Every row gives one point. The last column is the point's height on a tilted bowl or saddle (a function of degree 2), plus a little noise. Along how many of its main directions does it bend up, bend down or stay straight?

Points, 11 rows:
[[-17  40  36]
 [-41  20  41]
 [-41  44  34]
 [  9   3  17]
 [-25   4  32]
 [ 21  55  31]
 [ -5  -3  17]
 [-36 -10  23]
 [  5 -22 -16]
 [ 27   3   7]
 [ 32  15  19]]
Directions: 0 up, 1 down, 1 straight

Points:
[[  4  10   5]
 [ 34  59 -67]
 [  4  -5  11]
 [  5  12   4]
 [ 33  37 -22]
 [-27  20   5]
 [ 10  34 -20]
 [ 37 -22  30]
 [-13 -32  -1]]
Directions: 1 up, 1 down, 0 straight

Points:
[[ 43  -7  -8  12]
 [ -5   7  23   6]
 [ 24  36 -35  39]
 [ -9  -4   7   0]
 [ 25 -36 -14   4]
 [ 17 -17 -27   4]
 [-26  -2  -7   8]
 [  6 -14  17  -2]
 [ 45  12  10  19]
 [-11 -10  42  15]
 [ -2 -10  13  -2]
 [ -3  -4   3  -2]
 [ 23  10  47  24]
 [ 30 -52  19  14]
 [ 69  36 -11  62]
 [ -8  45 -35  46]
 [-26  30 -38  40]
 [ 47  30 -36  48]]
Directions: 3 up, 0 down, 0 straight

Points:
[[ -3  -4 -40   2]
 [-33 -35  -5  19]
 [ 10 -33 -10  13]
 [-20  74   9  70]
 [ 18  14 -30   1]
 [ 34  -6   7   9]
 [  1   8   4   1]
 [ -8 -20  28  26]
 [  0  18  20  16]
 [ 26  -7 -15   2]
 [-73  -1 -15  27]
 [-40 -10  21  23]
 [-58  17 -24  23]
 [ 29  -4   1   6]
 [ -2  45  42  56]
 [-27  -2 -11   2]]
Directions: 3 up, 0 down, 0 straight

Points, 22 rows:
[[ 11  35 -29   8 -27]
 [  9  20 -14  13 -16]
 [-20  -3 -44 -18 -27]
 [-21 -12  41 -43 -34]
 [ 16 -47   5  10 -15]
 [-22  44 -32  -5 -32]
 [ 14  43 -34  28 -37]
 [ 16  -9  13   0 -11]
 [ 15 -18 -15  24 -12]
 [ 14  -4 -18  50 -22]
 [-20  15 -16 -64 -48]
 [-10  -4  -1  47 -16]
 [ 47  12 -63  10 -45]
 [  2  20 -13  39 -20]
 [  5   1  -1  26 -10]
 [  4  -3 -24   3 -12]
 [ 13 -48  29 -19 -26]
 [  8  47  41 -23 -42]
 [-26 -17 -25  35 -20]
 [ -5 -53 -36  14 -26]
 [  2 -42  32  21 -19]
 [  7 -49  11 -10 -19]]
Directions: 0 up, 4 down, 0 straight

Points (26 x 5):
[[  8  16  -9   4   1]
 [-12   3 -18   4  -6]
 [-12 -77 -16  -1 -76]
 [-18  20  11  12   0]
 [-29   7 -12  11  -9]
 [ 24 -64   2  33 -75]
 [ 39  23 -21 -28  19]
 [-27  38  26   8   5]
 [  5  19  27  23   5]
 [ 63  -7  32  11 -15]
 [ 39 -32   9  -2 -36]
 [-21  12 -10  41 -11]
 [-28 -18  25  44  -8]
 [-26  -5 -12  12 -13]
 [-22 -39 -10 -40 -26]
 [-42  66 -27 -26 -12]
 [ 20 -23   2   1 -23]
 [ 40  34   6   6  12]
 [-17  -2  39   5  10]
 [-21 -20  18 -31  -5]
 [ -8 -40  11 -19 -26]
 [-38  28  17  40  -6]
 [-28  11  24   6   4]
 [ -7  15  -2   1   0]
 [ 44  36 -52 -48  49]
 [ 20  17  -3  24  -1]]
Directions: 1 up, 1 down, 2 straight

Points, 25 rows:
[[-55 -17 -26   2  -3]
 [ -6  -7 -48 -54  -2]
 [ -8  28  -2 -12  14]
 [ -8  -5 -36  28 -27]
 [ 28  19 -24  10   0]
 [ 25 -21  10 -30  23]
 [ -7 -20  41 -20  50]
 [  1  17   1  16   7]
 [ 19 -25  -9 -30  11]
 [-16  10   4 -28  32]
 [ 13   2  25   5  37]
 [-42 -26   9  20   2]
 [-29   3  36 -59  48]
 [ 29 -11  18  26  16]
 [-47 -35 -20 -48  10]
 [ 18 -14 -14  -4  12]
 [-12 -28  -9  53 -49]
 [ 15 -24 -27  -5  -2]
 [-28  34  52 -46  42]
 [  9  11 -12  37 -19]
 [-11  10 -40  41 -50]
 [-54  -6 -35 -10   2]
 [ -6 -20  15 -27  35]
 [ 45 -52  24 -13  -8]
 [ 16  38   2  23 -11]]
Directions: 0 up, 2 down, 2 straight

Points, 41 rows:
[[-21  10 -15  18  35  19  15]
 [ 20 -25 -10  -4 -19  15   1]
 [ 10 -24  17  10  27  20  21]
 [-48 -20  -6   8 -12  18  12]
 [  3  15  -7 -21  52 -28  21]
 [ 18  39   2  28  23 -45  33]
 [  7  16   5  -4  -9 -23  20]
 [-12  14 -23   4 -41 -19  20]
 [  1 -15  69  23 -50  27 -61]
 [-40  16  -2  24  16   0  24]
 [-29  -3  20 -47  -5  27   6]
 [ -6  14  -1  -4  22  13  10]
 [-68 -11  26  -5  21  32  28]
 [-19  -2  39  17  49 -15  31]
 [-23  19  45   3  -9  11  15]
 [  9 -48  23 -54  15 -28  72]
 [ 22   4 -13  10  35 -31  18]
 [-52   3  45  17 -50  25   8]
 [-24   4  -5  31  49  21  21]
 [-54  -4 -45 -26 -33  13  -4]
 [ 33 -29  47  74  10  65   0]
 [ 16 -51   3  17  -5 -44 -10]
 [  7  18  24 -16 -12   1  11]
 [  0  30 -24  12  37 -14  16]
 [ -8 -61 -12 -22  43  24  57]
 [-25 -52 -44  14  50 -36  -9]
 [  1  13  29 -29 -11 -13  30]
 [ 40 -21  34 -21  25 -10  48]
 [ 19 -28  11  -3  14  -6  18]
 [  3  12  40   1 -31   5  -7]
 [  1 -54   1 -33   0  12  27]
 [-10 -17  -6  -8  28   1  15]
 [ -5  -7 -10 -39  32  17  18]
 [-41 -29 -58 -25 -12   5  -4]
 [ -7  29  -7  -9 -43  67 -48]
 [-23  10 -13  -5 -22   2   8]
 [-22 -13  -1 -17   2  66 -11]
 [  4 -11 -34  43  -4 -16  18]
 [ 38  17 -24 -32  25 -46  45]
 [  4 -16  14   7  21  14  14]
 [ 15  33  22   6 -15  17  -3]]
Directions: 3 up, 2 down, 1 straight

Points, 44 rows:
[[ 24  15 -39 -38  57  23  16]
 [  8 -23 -33   9 -10 -36  29]
 [-28  55 -22   6 -28   4  30]
 [-32 -17   1  21  17  39  27]
 [ -4  24   6   3 -19 -62  27]
 [ -8   9 -28 -16  28  29   9]
 [-29  -7  14 -12   1 -19  20]
 [  2   9 -25  21  12   0   3]
 [-19  32 -42 -25   5   0  22]
 [-20 -39 -34  -4 -17  20  30]
 [ -1 -18   0  -1   6  30   6]
 [ -8 -22  33  50  15 -58  15]
 [-24 -37  11   8  22  12  27]
 [  6 -10  -8 -27  -9  44  -6]
 [ 22 -16  18 -11  10 -46  36]
 [-17 -12  -2 -17  28  -9  15]
 [ 45 -32  19  -2  50  40  25]
 [ 42 -42  44 -21  11 -14  45]
 [-41  22  13  28  18  -3   3]
 [ 18  -1  47 -17 -11  58  36]
 [-33 -11   0 -24   5   3  14]
 [ 40  68  13 -32  21   8  52]
 [  4   5  18 -19   3 -54  36]
 [ 22 -11  -9  13  -3 -36  16]
 [ 32   2  -6  17   6 -18   7]
 [ 48 -48   8 -36 -37  62   4]
 [-36  63   6  -4 -30 -17  33]
 [-17  -5 -27  27  37  10  16]
 [-26  -1  34  37  -6 -37   5]
 [ 13  39 -36  24  44  39  38]
 [ 14 -20 -21   3   3 -13  11]
 [ -3  -2  65 -12 -24  39  55]
 [ 12  13 -13  -7  13   9   2]
 [-57  16  18  42  20 -17  -2]
 [  1  -3  57 -21   9 -27  46]
 [ 44  -1 -18 -23   7 -19  11]
 [-19 -18 -16  37 -39  25  38]
 [ 30  55 -13 -18  18 -20  34]
 [  5   8  45   0   2 -29  28]
 [-11  39 -11  -9   1 -15  13]
 [-29  36 -44  -4  12 -58  47]
 [  5   8 -12 -39 -35  21   1]
 [ 14  11 -11 -12  -7 -38  18]
 [ 57 -21 -31  35  35  30  29]]
Directions: 5 up, 1 down, 0 straight

Points (66 x 9):
[[ 47  45 -30   7  58  -2  19  -5  -4]
 [ 52 -25  33  10  43  13  24 -25  -2]
 [-26  10   4  27 -50 -14  43   5  41]
 [ -9 -39 -22 -12  23   5  -2   2  -1]
 [ 50 -16  35 -14   4 -22  -3   0   4]
 [ 30 -12  24 -48   8  22  21  13  10]
 [ 41 -18 -22  -2  17 -22  30  21  -4]
 [-32  47 -24  -6  13   0   7   2  23]
 [ -1  36 -21 -43  -9  42  19  -7   9]
 [-57 -23  34  29  -8  33 -45 -64  93]
 [-36  33 -35 -18  23 -52  -4 -31  10]
 [ 28  -5   5  -4 -39 -54  38  -8   3]
 [ 18 -11 -47   7 -35   5  25  33  10]
 [ 14 -36  14  10  15   6  17  -8   1]
 [ 17  20 -76   2 -11 -25 -21   4  27]
 [-16 -15 -10 -28  57   8 -44 -46  59]
 [ 10  19 -40 -35 -21  18  13   6  -8]
 [-58  20  31 -39 -20 -48 -21   3   6]
 [ 14  11  60 -11 -20 -17   0  27   9]
 [ -5 -19 -56 -35 -21  -2  20   5 -17]
 [ 11 -10 -19 -30   3  24  37  32   1]
 [  0  -1 -18  14  33 -88 -37  -6  11]
 [  9  -3  -8 -30  38  -8 -30 -39  29]
 [-36  11   8 -30  -7   4  22  26   9]
 [ -3   2  29  -3  80  11  53  16 -44]
 [ 14  -8  -5  -8  31  -3 -14  30   4]
 [ 24  -3   6 -38   2  45  -2  13  16]
 [-11 -19  -4   9   5 -30  -7 -17  13]
 [-15  63   4  23 -18 -27  -9  41  22]
 [ 22   2 -10 -43 -22 -27  22   8 -25]
 [ 15  32 -38 -30  -7  -2 -19 -19   7]
 [-21  21  58  -7   7  -1 -31   5  43]
 [  4 -13 -31  28  16  20 -27  12   1]
 [ -5 -32 -33  37  22 -22 -35 -41  36]
 [ -6 -11  -9 -46 -15 -46 -33  22 -12]
 [  3  -7  15   2 -27 -59 -11   0   1]
 [ -1   3  26  -2  32 -23  -2 -21  -3]
 [ -4  -9  -1   0 -13 -38  54  51   7]
 [-11 -20  -6 -28 -14 -44 -43  29   8]
 [  3  -9 -14  -3 -11  11  33 -19   8]
 [ 15  33 -12  29 -33  53  -8  -2  38]
 [ 35  -5 -42  19 -41 -16   7 -14  26]
 [ -5 -47  23   6  -2 -34 -49  15  30]
 [  5   0 -11 -14   9  -7   6 -21   2]
 [-33  28 -15   2  39  32  21 -34  32]
 [ 18 -39  24 -10  26  14  -4  11   8]
 [ 10 -11   1 -50 -15  20  12  29  -3]
 [  1  24 -27  21  42   9 -19  17  17]
 [-16 -20  -1  -9  30 -45  12  24 -10]
 [ -7 -28  -7 -17 -10  -9 -16  -6   4]
 [-36   9  11  18  -2  29   6 -85  81]
 [ 23  -6 -35 -63  15  -4  20   5 -16]
 [ 12  25  46  12 -31  -4   5  19  19]
 [ 24  58  23  -4 -18   6  17 -52  29]
 [  0 -14 -39  71 -40 -61  41   4  67]
 [ -4 -29   8  13  -2 -32  33  -3   7]
 [ 30 -11   6  -6  -6 -40  15  12  -8]
 [  6 -13 -33  11  37 -22  41   8 -18]
 [ 52   6   3  20  16  -9  26 -43  13]
 [-25  16  38 -41 -31 -22   4 -18  -8]
 [-45 -35  32 -13 -13 -26 -50 -25  58]
 [-14 -56   9 -55  20 -14 -40 -32  39]
 [ 38 -32 -40  -3 -26  -8   3   6   7]
 [-39   4 -18 -24   8   7 -11 -11  18]
 [ 69 -20 -49  11   6  12   3  14  18]
 [ 18 -19   7 -36  10 -12 -32  22  10]]
Directions: 5 up, 2 down, 1 straight

Points:
[[ 39  -1  -6  40  21  -5   8  36   7]
 [ 19 -10  24  13  25 -48 -28  40 -26]
 [-18 -28  63  12  45   3 -46 -31 -67]
 [-31  34  -9   5 -15  23   6  39 -15]
 [ 29  -3 -41 -18  14  21  -4  -9 -19]
 [  8  40  29 -24   3  37 -15 -18 -10]
 [-16 -34  -7  18  -8   3 -33 -10 -21]
 [ 42   8  10 -20  62  11  10  70 -29]
 [  2 -56 -36  18 -38 -31 -19 -18 -43]
 [ 18 -16 -21 -17 -25  -2  -3  27  -4]
 [ 20  12 -25  -8 -16  52  15 -22 -26]
 [ 10  35  32 -37 -19   6  -7 -22  17]
 [-37  10  62  26  29  52 -59  21 -83]
 [-41 -18  18   5  -5 -29 -46  25 -36]
 [ 29 -31  12   2 -25  10 -37  47 -13]
 [-12 -34  -1 -38  28  18  -6   4 -22]
 [  1   3 -27 -60  -1 -60  59  25 -51]
 [  1  19 -34  20 -42   1   9 -28  -8]
 [ 10  -7  -5  25   5 -15   2 -27  -9]
 [ 11  23 -32  -6   8 -26  34 -16 -10]
 [-10  12  42   6   0  33 -12 -72 -23]
 [ -5  11   1  24 -26  29  21 -44 -12]
 [-47 -20   5   8  -1   4  -8   9 -18]
 [ 24 -17  -1  -6 -26 -15  -2  23  -3]
 [  2   8  20  17  25  44 -31   6 -24]
 [  1  14 -13 -21  32  35  17  18 -18]
 [ -3  55 -10   3  41   4  17 -13 -13]
 [-45  19 -16  35 -51 -37  -6 -40 -13]
 [-25  12  10 -59  -2 -34  -8  33 -12]
 [ 25  38 -21  -5  -9  24 -12   3  -7]
 [ 61  16   2 -18  36  -2   6 -45 -39]
 [-45  23 -28  15  -5 -14   3  31 -20]
 [  5   8 -21   2  27  -7  47  -7 -18]
 [ -7  37 -35  -7 -10  38 -47 -32 -34]
 [-23   1  46  17 -39  36 -22 -13 -19]
 [  6  -5   6 -17 -16  22  11   1  -4]
 [  5  12  -4 -20  27  31  23  41 -17]
 [-47  13  32   9  -6  34  20 -29 -14]
 [-63  -4  10   4   2  58 -59  -1 -69]
 [-24  12   1  15  19  -7  35  11 -11]
 [-51 -11  44  28 -33  34 -21   1 -37]
 [-41  18  -1 -14  26  -7 -21 -39 -13]
 [ 25  18  14  -3  36  38  48  11 -28]
 [  8 -21 -40   5   0 -20 -17  24  -6]
 [  1 -47   8   2 -20   1 -11  42  -8]
 [  4  25  -1  21   4  31 -10 -22 -11]
 [-35   6 -36   3 -28  17  17  15 -18]
 [ 28  36 -33  52  -7 -19  14 -10 -16]
 [ 17   5 -25  39  43 -29 -13  -7 -17]
 [ 29  10  -6   5   6  -3 -37  54  -9]
 [  1  -2 -10  -8 -27  40   2  32  -9]
 [ -4  12 -11  12 -28  -8 -16 -32   1]
 [ 15  22  -3 -39 -44  49 -60 -30 -38]
 [-33 -23 -38 -28  28  80  -7  10 -48]
 [ 33   7   1   9 -20 -25   9 -21  -1]
 [ 11   0 -36   2  -5  21  -3  13  -5]
 [-39  -5  -5 -16  47   1 -13  -6 -25]
 [  7  47   9  15 -70  56   6 -40 -10]
 [ -6  24  19   1  29  24 -36  13 -23]
 [ 15  -2  -3 -35   6 -22 -18 -12  -9]
 [ 16  23  29  -3  28  -6   1  33 -12]
 [ 19  44 -35 -28  26  -3  25  18 -19]
 [ 29 -10 -11 -30 -23  24 -52   4 -29]
 [  5 -16  24  20  48  -5  41  65 -16]
 [-36 -15 -41  17 -55 -15   9  -9 -29]
 [ -5 -16  16  25  38  48 -22  -1 -21]
 [ 52  29  42  -6   8  19  -1 -20 -21]
 [-24 -12   5  -7 -25  13  -5   0  -4]
 [ -5  37  10  11   9  18  10 -36  -1]
 [ 37  -8 -36   0  14  -3  33 -23 -26]
 [  8  30 104  18 -12 -18 -21  58 -68]
 [  7  30  -1 -48 -39   7   1   2  13]
 [ 45   3  -5  -2 -41  66  19 -25 -41]
 [  5  -8 -13 -50 -10  10 -45 -31 -27]]
Directions: 1 up, 7 down, 0 straight

Points, 63 rows:
[[ 30  38 -17   7 -17  27  15  21  -4]
 [-25   6   6  -3  -9 -13  -5 -47  -1]
 [ 23 -25  -1 -47  27  19  24  26  38]
 [ 36 -19 -41   2 -44  17  17 -37 -13]
 [ -9  44 -24  57  25   9 -30  27 -30]
 [ 33  28  23 -17  23  -5 -19  -3  10]
 [ 29 -32  12   8  60  33 -45  -2 -61]
 [ 28 -16 -15  18 -29  36 -19  15 -11]
 [ 10 -10 -32  17   0  11  10 -13  -3]
 [ 31 -12  19 -28  14 -20 -39   2 -25]
 [ 16  25  21  11   3  -6  53 -34   9]
 [  2 -60  18  43  37 -33  30 -21  -1]
 [-59  -9  -9  44  20   2  16 -35  21]
 [ 18  12  28  -2  24  24   7   1  25]
 [ 35 -42  14  21   5  16   7  52  -8]
 [ 14 -37 -41  33 -13  28 -38   8 -26]
 [-45  15   2  -8   5  21 -13 -14  -1]
 [  5  58  32 -36  -6  17  -9   1  45]
 [  0 -17 -27   2 -28 -13  -7  -5  -5]
 [ 37 -42   0 -35   1 -32  18  25  -2]
 [ -8  41  14  16  -8  40 -39  26   7]
 [ 17 -19   3  14   6  -3  45  50  18]
 [ -8  48  -5   6  -8  16 -17 -84  -2]
 [ -9  11  12   4 -29   3 -31 -27  14]
 [ 54 -10 -14  50  18 -12 -11 -12 -17]
 [ -5   7  59 -42  -2 -28  16   3  69]
 [ -2 -18 -17  -9   8  -8 -53 -20 -37]
 [  2 -19  -5  -6 -26 -34 -13  23  -6]
 [ 11   2 -35  29   7  10  20  -1  -4]
 [ -9  27 -22   6  18   5 -45  -7 -14]
 [-35  -2  22 -30  12 -31  21  12  23]
 [-58  32  14  -3  37 -11   9  25  21]
 [-29 -20 -51  -4 -51   3 -40  56   6]
 [ 10  37 -43   3  -4  55  50 -65 -51]
 [ 31 -29 -37 -19   4  40   6  11 -23]
 [-75  19 -19 -21   7  36  10 -14 -32]
 [-42 -23   5  10 -51   0 -34  -3  40]
 [-11  36  27  28 -32 -11  -5  28  36]
 [  9  17  14  14 -31  -2  30  -4  18]
 [ 18  52 -35  -1 -48  26  22  -4 -20]
 [ 29   7 -38  -5   2  69   2 -13 -32]
 [-31  28 -51  73 -39 -12  22   4  51]
 [-27  -6   3  12 -16  20 -35   5  10]
 [ 18 -30   6   8 -14 -22  72   9  18]
 [ 31 -21   2 -13 -16   9 -31 -11 -16]
 [-15  19  -9   3  -2  50  15  30   1]
 [-25  38 -17  33   5   3  37   2  -5]
 [-19 -28  -3 -17  29  16  -6  11 -16]
 [-16   5 -16  38 -17 -11  -4  20  16]
 [ 40 -28  -5 -11   1 -16  20  21   3]
 [ 14 -10 -20 -11 -15 -26  19  20  -6]
 [ -2 -49  68  -9 -13 -17  39  18  90]
 [ 58 -26   5 -13 -40  27   2  -3  12]
 [-14  29   7   7 -36  45  50 -12  -6]
 [ 16  17 -17 -28 -16  42   0  41  13]
 [ 23   9 -55  -9   4 -20  24 -18 -10]
 [-11   1 -61   2 -29   2  45 -13 -24]
 [-34  -1 -11  20  32   0 -28 -62   8]
 [  5 -31  61  11  15  28 -17 -21  16]
 [-24 -17  -1 -31  31 -45  28  -7 -17]
 [-40  -9  27  -7 -27  28 -29 -11  21]
 [ 37  -2  26  23  31  16 -60   3 -53]
 [-14   4  13 -68 -23 -22  29  -2   9]]
Directions: 2 up, 3 down, 3 straight
